Every row gives one point. Two turns around zero, p and q, are shown by what they do to some points. Where does a point land after both, in the order given? Backwards means that the second turn is done in reverse. Each puzzle has new turns, and all numbers are rounded.

Turn p:
[ 17 -46] => [ 36 -33]
[ 5 19] => [-4 19]
[ 0 -2] => [ 1 -2]
[-22  28] => [-32  15]
Turn q:
[  9 -26] => [ 19 -20]
[-29  -6] => [-24 -18]
[20 32] => [ 5 37]
Where do these land?
q, then p backwards: [-1 46] => [ 1 46]
q, then p: [ 15 -30] => [33 -7]
p, then q: [-14 -25] => [ 11 -27]
q, then p backwards: [1 9] => [1 9]

Turn p:
[-6 -3 15 49] => [ 11 -18  19  43]
[ -8 -12  22  -4] => [-2 -7 24 -8]
[ 32 -16  17 -29] => [ 28   2   7 -40]
[-11   6 -64 -30] => [-35   4 -60 -18]
[ 3 16 21 17] => [12 12 18 19]
[-10   9 -10  -3] => [-13   6  -8   4]
Turn q:
[  1  25 -16  20] => [  5  28 -20   6]
[ 34  52 -20   0] => [ 40  44 -17 -22]
[-13 -19  23 -11] => [-17 -18  24   1]
[24 -9 16 31] => [22  3 12 35]
[-19 -18 -11 -47] => [-20 -34  -3 -39]
[-20 -24 -23   6] => [-19 -22 -25  10]
[-6 -7 33  0] => [-10  -2  32   8]
Where do these land?
q, then p: [-19 -12  -5  10] => [-16 -14  -1  13]
q, then p backwards: [ -1   3  -3 -23] => [  3 -14   2 -18]
q, then p backwards: [ 36  33 -47  12] => [ 59  23 -26  -9]
q, then p: [-23  -7  10   3] => [-19  -7  14   9]
q, then p: [17 31  0  7] => [ 14  31 -10   4]
q, then p backwards: [-11 -47  45  -9] => [-40 -34  31  27]

Turn p:
[  8  -6 -22 -35   5  -6   5  15] => [ 10  -1 -20 -31   4   0  12  23]
[ 12 -28   9  32  -3  28  -1  17] => [  1 -38   3  35  -3  17  -4   8]
[-11  -5  -8  27  32 -14  -5   2] => [-21 -10  -2  12  33 -18  -5  -5]
[ 37  16 -13  25  17   5 -14   0] => [ 25   3 -16  26  31   5 -20  -2]
[ -7   2   9  10  -6   7 -36  14] => [-14  -4  -1   7  -8   8 -37   6]
[-14  22  37 -65 -21 -41  47  -6] => [ 16  43  44 -51 -34 -31  38  16]
[ 12 -11 -32  38 -18  -4 -15   0] => [ -3  -9 -41  36  -4  -7  -9  -8]
[-22  -1  34 -60  -4 -13  20 -47] => [  9  14  40 -62 -26 -10  24 -32]
[-15  12 -14  28  -2  38  -2   5] => [-23   3  -8  28   7  37   1  -5]
Turn q:
[ -6   3 -26  24  13  31   9  18] => [ -9  -8 -22  16   8  42   2  12]
[-23  23  24  19  44 -22 -31 -28] => [-23  24  28  31  47 -29 -14   9]
[ 45 -11  38  12  -1 -19 -39 -12] => [ 51   6  19  14   7 -36 -35   2]
[-43 -36  23  22   1  14  22  12] => [-24 -45  33  20 -14  16  13  16]
[ 27  15 -35  -1  13 -21 -25  15] => [ 13  17 -46  -8  20 -15 -11  15]
[ -5   4 -26  -4  45  40  31  -4] => [-13  -8  -9  -4  42  51  22 -13]
[ -3  19   5  -7 -35 -23  21  13] => [ -1  20   0 -12 -38 -12  24  10]
[-17 -11  -5 -11 -41   1  22 -20] => [-14  -9   3  -3 -40  -4  17 -31]
[-14   8  27 -26 -22   2 -14 -11] => [-12  13  29 -18 -20 -12 -18 -13]
[ 39 -15 -24 -28 -17  -4   4  17] => [ 32 -10 -33 -36 -12  -2   1  -7]
Where do these land?
p, then q backwards: [  5  -8 -36  30 -14 -19 -26   2] => [ -1  -5 -43  20 -10 -14 -30  -8]
p, then q backwards: [-30  31   8 -42  14  -6  -6  10] => [-13  37  16 -42   9   3  -5  20]
p, then q: [ 11  38  35  22 -12 -10 -28   8] => [  8  35   9  25  -2 -14 -40  23]
p, then q: [-18 -32  22 -16 -35  29  33 -16] => [ 10 -18  28  -3 -53  17  20 -29]
q, then p backwards: [-22  11  25   0  -9  14  37   2] => [-25   4  24  -8 -11  24  30   1]
q, then p: [-17  34  14 -25 -22  46  31   9] => [ -2  23  29 -12 -32  57   9  -7]
p, then q: [ 25 -34 -26  31  26 -13   0   7] => [  9 -40 -28  19  30 -16  15   9]
p, then q backwards: [ 22 -27 -28  26  32  -2 -35 -25] => [ 16 -40 -39  -2  23   8 -29 -26]
q, then p: [  7 -10   4 -23   8  -2 -12  26] => [  7 -11  -5 -29  -2   1 -10  21]
p, then q: [ 45 -23 -37   0  17 -32  -5 -23] => [ 27 -11 -46  -5  34 -30  20 -18]
q, then p backwards: [-27  19  19  -4  -5  -4  11   0] => [-30  12  17  -3  -6  -2  15   8]

Turn p:
[ 21  35   6   6  31 -15 -13  -9  68  -7 -35] => [ 31  11   2  50  14 -39  -1 -16  58 -10   2]
[ -8 -37  -5   6   8  -7 -14 -21   1  26   0] => [ -9 -39  10 -17  -3   0  -3 -27   7  12   1]
[ -5  36 -13  -1 -25   2  16 -54  10   7   1] => [  3  32 -33  14 -12   2   3 -51  -7  11  12]
[-14  -7   1 -36  -6 -21  19 -12  34   3   6] => [ -4  20  -1 -28 -13 -12  21 -19  33 -10  15]
[ 19  27  32  16  19  27   9 -29  14   5   7] => [ -1  17  13  42  35  13   7 -27  -2  -3  15]
[-22  -3   9  39  37  30  14  18 -10   4 -29] => [-33 -27 -17  29  41  11  -3  20   9  -1 -24]
[-10 -18 -25  16  -9  23  -5  17 -10  14   7] => [ -6 -30 -16  -4  -9  25  -4  18  -6  15   6]
[ -3 -23  37  -2 -39 -26 -15  38  -5 -24  -8] => [-16   6  41  -3 -47  -9   6  32  -6 -18 -27]
[ -5   0 -16  21   5  30  10  70 -21   8  -2] => [ -6 -18 -15   6  13  26   4  72  -4  18 -11]
[ 18 -42 -30 -25 -12 -28   0   8  -6 -30  12] => [ 30 -19   1 -46 -28 -14  10  10 -13 -30   2]
[ -9   9 -21  -8  25 -40   5 -24 -51  -5  79] => [ -8   7  -4 -52  24 -40  -8  -7 -67  14  51]
[ -1  -5  20 -27 -31  20 -40  -7 -19 -16 -13] => [  3  16  26  -5 -29  29 -41  -6  -8 -15 -17]
[ 20  29   4  -5  -3   5  14   5  -6  16 -23] => [ 18  24  -5  13  14   8   9   0   4  19 -23]
Turn q:
[-12  26  -4  29 -27 -10 -11  -7   7   4 -21] => [-18  24 -24  22 -16 -13 -12 -17  -6   4 -18]
[ 56 -24 -12 -11  -5   4  25  28  28  -8  34] => [ 66 -10  13  -2 -20  -4  34  34   0   3   5]
[ 41 -38  25   5   3  15 -11  10  13  -3  23] => [ 47 -32  24   5  -8  -4 -19  23 -11  10   4]
[-18  48 -13   7  31 -18 -19   2   0  -3 -26] => [-19  35 -33  13  45  -2  -6 -11   9  -6  -3]
[ 39 -52 -18  18  30  -4  14   7  20  20  25] => [ 45 -49   0  22   2  -3  29  14  -5  24  31]
[-35  19   3  -4   5  10  14  15 -20  -5 -45] => [-46  13  -1   6  19  26   7  -1   4 -10 -33]
[-15 -12 -14  -4 -19  -2  10 -41  16 -26   8] => [  6 -14  -5 -16 -27  -8   4 -41  22 -16  -2]
[ 40 -27  -4  18  23  32  -5  11   9 -12  11] => [ 50 -31  -4  13   4  25  -8  16 -11   0   3]
[ 12   1   9 -44 -26   7   3 -44  -2  19  -6] => [ -1   6  17 -54 -14  -5  -1 -27  -8  30  -8]
[-24  50 -10  29  17  -9  -3   4 -57  -7  -4] => [-42  35 -22  16  25  16  -5  -8 -33 -40  18]
[-41  35  28  15   4 -25  13   8 -26  10 -29] => [-59  32  16  27  23  -5  -1 -12  -9 -10 -11]
[-35  22  31  -4  24 -28  -5  22  -6 -16  -5] => [-29  21  21  17  37 -15 -11   8  20 -26  -1]
[-14 -29 -20 -46 -58  -7 -27 -24  -6   6  -7] => [-26 -20 -15 -63 -41 -30  -7   1   9  14 -15]
[  6 -21  -3  -7  -1  35   1  10  26  23  42] => [ 27 -12  12  -3 -29  23  -5  22  20  25  30]
Where do these land?
q, then p: [ 15   8  12 -34  -4  -5  19  -2  19  28 -10] => [ -2  27  13  -3  20   4  21 -12  20  28 -12]
p, then q: [-65  19   1   1  41  -4  -8   8 -19  22 -22] => [-39  -5 -34   5  35 -11 -12   7  51  25  16]
q, then p: [-14 -21   2  -3  -6 -20  14 -35 -17  -3  15] => [-21   6  10 -25 -13  -7   9 -29 -15 -20   9]
p, then q: [ 17 -31 -14  12 -18  -1  18  79   3   8  30] => [ -1  -5  42  13 -25  17  40  70   0   1 -12]
p, then q: [  5  15   8 -46  11 -17  -1  87 -15 -19   0] => [  7  47  16   7  35  -8   8  75  16  -1 -34]
p, then q: [ 12 -24  14   1 -13  13 -15  30 -29 -32 -12] => [ -9 -12   8   0   5  10 -20  32 -14 -23 -43]
q, then p backwards: [ 14  15 -61  14 -14   1 -16 -25 -15   5 -20] => [-19   9 -50   7 -21   1  38 -28 -19  -5  -2]
p, then q: [-22   1  12  12  58  37  11 -33 -24 -29  13] => [ -5 -30 -19  -3  46  22 -23 -15  20 -45  35]
p, then q: [ 18  -6   6  17  -7 -20  11 -25  22  -7 -21] => [  8  -9   1  13  -9 -17  17 -38 -13  -6 -15]
p, then q: [  2  14  18  21   7 -16  12 -34  13  24  31] => [-12   5  21  10  -2  -6   9 -37  -9   2  45]
p, then q: [ 15   9 -17 -18   4  13 -80 -10  55  13 -14] => [ 61  -5 -10  12 -28 -40 -55   0   4  39   5]
p, then q: [  5   6   9  17 -30  11   2 -19   1 -20  16] => [ -8   6  -2   3 -26  10  -9 -13 -24 -27   6]
p, then q backwards: [ -5  -7 -12  12 -27   6  20 -26  35   1  -1] => [-17  -1 -37  23  -7   0  25 -19  12  -2   9]
p, then q: [  4   2  22  -6  -3   2  13   5 -30   9  -3] => [-21  10  11  -3  21  21  -2  -1  -8   4 -10]
